Every row gives one point. The ring and each string are closed loops that go straight from each point to the next, and from the last back to the first. Before rounding, they use only three directions, however many columns there are. How many times does the string pass through the ring? Passing back the other way cancels.
In the rows, zero is written as 128.

Ring, 10 rows:
157; 150; 98; 157
157; 159; 107; 153
155; 163; 123; 147
150; 150; 146; 140
147; 135; 153; 141
146; 116; 152; 145
146; 101; 138; 151
149; 100; 117; 154
153; 111; 100; 156
156; 130; 92; 158
String:
154; 144; 116; 117
149; 133; 140; 152
145; 127; 165; 169
142; 123; 182; 161
146; 123; 156; 129
152; 130; 121; 121
152; 129; 118; 133
147; 110; 136; 165
145; 81; 135; 180
150; 92; 108; 158
155; 118; 91; 129
154; 129; 104; 133
149; 113; 126; 172
146; 83; 126; 194
150; 94; 109; 148
152; 112; 108; 125
153; 129; 112; 123
147; 115; 141; 158
141; 103; 178; 180
139; 113; 195; 167
150; 143; 143; 117
Times through: 4
String (27 x 4):
147; 153; 165; 177
149; 143; 150; 176
153; 146; 124; 144
149; 143; 145; 175
153; 149; 121; 140
155; 149; 112; 125
150; 146; 142; 160
147; 152; 165; 170
146; 153; 176; 159
152; 155; 132; 103
152; 145; 130; 103
144; 119; 165; 141
137; 90; 192; 188
144; 105; 156; 173
148; 117; 134; 152
153; 131; 109; 119
147; 112; 137; 163
141; 81; 159; 185
140; 76; 161; 179
141; 80; 162; 172
137; 76; 182; 191
144; 106; 153; 137
151; 133; 124; 109
151; 134; 129; 134
153; 145; 119; 114
153; 154; 131; 114
150; 166; 154; 133
Times through: 0

Ring:
112; 165; 167; 139; 71; 89; 128; 84
112; 154; 149; 134; 80; 89; 144; 92
113; 140; 128; 124; 101; 103; 148; 108
115; 128; 105; 114; 127; 130; 140; 130
117; 118; 90; 105; 153; 159; 123; 150
118; 113; 96; 98; 170; 165; 112; 157
117; 113; 114; 95; 172; 151; 110; 153
116; 122; 141; 100; 157; 127; 111; 136
115; 140; 162; 115; 124; 108; 112; 114
113; 162; 171; 134; 83; 95; 118; 90
String, 30 rows:
115; 143; 144; 120; 117; 123; 114; 116
114; 138; 141; 117; 120; 116; 123; 117
114; 155; 155; 129; 97; 112; 116; 103
113; 163; 158; 137; 82; 109; 116; 95
114; 147; 148; 125; 102; 107; 127; 106
113; 170; 154; 144; 67; 107; 121; 88
111; 174; 163; 149; 52; 87; 134; 75
110; 165; 168; 142; 57; 65; 152; 73
112; 149; 156; 129; 87; 81; 147; 93
113; 140; 142; 121; 110; 105; 134; 110
113; 154; 142; 132; 91; 111; 127; 102
111; 171; 162; 146; 56; 87; 135; 78
110; 181; 179; 153; 40; 72; 135; 64
112; 158; 173; 133; 78; 76; 136; 85
113; 139; 151; 118; 113; 99; 131; 109
114; 145; 148; 123; 109; 112; 121; 110
114; 161; 166; 133; 93; 114; 104; 99
115; 148; 177; 119; 117; 104; 104; 107
115; 127; 167; 103; 147; 104; 113; 123
116; 118; 152; 97; 160; 112; 117; 133
117; 107; 141; 87; 184; 131; 107; 150
117; 99; 133; 81; 194; 130; 115; 156
117; 112; 128; 94; 169; 132; 118; 146
116; 126; 129; 107; 144; 130; 120; 133
117; 124; 119; 105; 155; 152; 106; 144
118; 112; 118; 93; 179; 157; 101; 157
117; 104; 131; 86; 186; 135; 112; 154
116; 114; 141; 95; 164; 120; 119; 139
115; 129; 141; 108; 139; 120; 119; 127
115; 139; 145; 115; 128; 125; 110; 122
Times through: 4
